Each point is reached from the start by the listed moves, each made 0, 1 or 2 times, or once backwards (-1), plus a little noise. Say if it took an odd or an even number of moves. Then give how often each move was made.

Moves:
(1): [32 11 -9  0]
(2): [-4 28 11  4]
Start: [  7 -20   9  -4]
Points:
[67 30  3 -2] => odd (2, 1)
[-25 -60   5  -8] => even (-1, -1)
[ 74 -27 -22 -12] => odd (2, -1)
[-35  26  41   6] => odd (-1, 2)

Moves:
(1): [30  1  3  0 -7 -2 -5 -6  5]
(2): [-7 41 -4  1 16 13 -7  9  3]
(3): [-6 -1 32  4  5  7 23  7 16]
(4): [  5  -6  -3  19 -11   5  -1 -10  -3]
(5): [  0 -13  -1  10  21   1  -5  -3   3]
(6): [ -5 -15  -7  -8  -2  23   7   7  -7]
(7): [  1  12 -27  10  12   1  32   9  -6]
(8): [ -7   3   1   1  -6  -8 -15  25  12]
Start: [  2   6 -15   0   8 -12  15  -2   0]
Points:
[-15 -80  -5  -2 -51  42  27 -40 -39] => odd (-1, -1, 0, 2, -1, 2, -1, -1)
[ 76  15  -5  27  -9 -27  14 -56   3] => odd (2, 0, 0, 1, 0, -1, 0, -1)
[-59  64 -43 -37  -6  37 -61  72  -5] => even (-1, 2, -1, 0, -1, 2, -1, 2)
[ 64  76 -39  15 -30 -38 -43  -3  11] => even (2, 1, -1, 1, -1, -1, 0, 1)
[ -3  29  44  33  27 -10 -14 -15  31] => even (0, 1, 1, 1, 1, -1, -1, 0)
[-62  97  76  -8  52  -6   1  56  61] => odd (-1, 2, 2, -1, 0, -1, -1, 1)

Moves:
(1): [ 15   8   4  -1  16  22  -4   1 -15 -13   0  -3 -10  13  11]
(2): [ -9  27  -7 -15   4  -7  -3   7   9   7  -1  -4  -1  -6   9]
(3): [ -4  -7  25   0   0  -2  -8   1  -1  -4  -3   4   0 -12  11]
(4): [  8  12 -11  24   3  -5 -14  -1   8  -6   5   5  -9  -4  -1]
(5): [-19   1  13  16  30   6  -1   3  -8   3  12   4 -13   2 -30]
(6): [-10   2  -5   4  -4  26   2   3   6  -6 -18   0   0 -10  -3]
(7): [  5  -4  10   4   2   1  24 -13   2   5   4  -6 -12  -9  -1]
(8): [ 2 -1 -4 11  4 -3  7 27  7 -1 16 11  8  3 15]
(9): [ 29  -8   7 -10   9  -2  -1   6  24  10  -6   3   9   0  -7]
(10): [  4   7  -1   8   0   9 -12  15 -17  42   2  -8  -8   7  14]
(11): [ -1   2  -4  -5  -2  15 -14  -8  -6  15  24 -20  12 -14   0]
(12): [ -2   2  -3   1   3  -2   5  -2  -9  -1   2  32   1 -11   3]
(13): [-7 10 -1 11  6 -6  3 -7 -2  5 -8 -3 25  0  9]
(14): [ -1   3  19  -3 -12  11   5  -9  14   5   7  12  -1  19   3]
Start: [  5 -20 -23 -22  -7   1  -6   2  18  -3 -13   4   9  13  16]
Points:
[113 -43  -5  15  18 -45  10  56  55 -23 -15 121  51  21  94] => even (1, -1, 1, 1, -1, -1, 0, 2, 2, 0, -1, 2, 1, 0)
[ 15  25 -62  45 -60  -4   5  17  75  33 -28  81  27  42  62] => odd (-1, 0, -1, 2, -1, 1, 0, 1, 0, 1, -1, 1, 1, 2)
[-17  11 -32  67  84  -2 -32  78 -84  33  40  79 -86  24  10] => even (1, 0, 0, 1, 2, -1, 0, 1, -1, 2, -1, 2, -1, -1)
[-44 -23  82  19  11 117 -12 -64 -66  98  10 -97  13  -1  45] => odd (1, -1, 2, -1, 1, 1, 2, -1, -1, 2, 2, -1, 2, 1)
[ -9  16  17  -2  61 -31  -5  57  71  84 -47   0  64 -66  41] => odd (-1, 2, 2, 0, 1, 1, 1, 1, 2, 1, 0, 0, 2, -1)
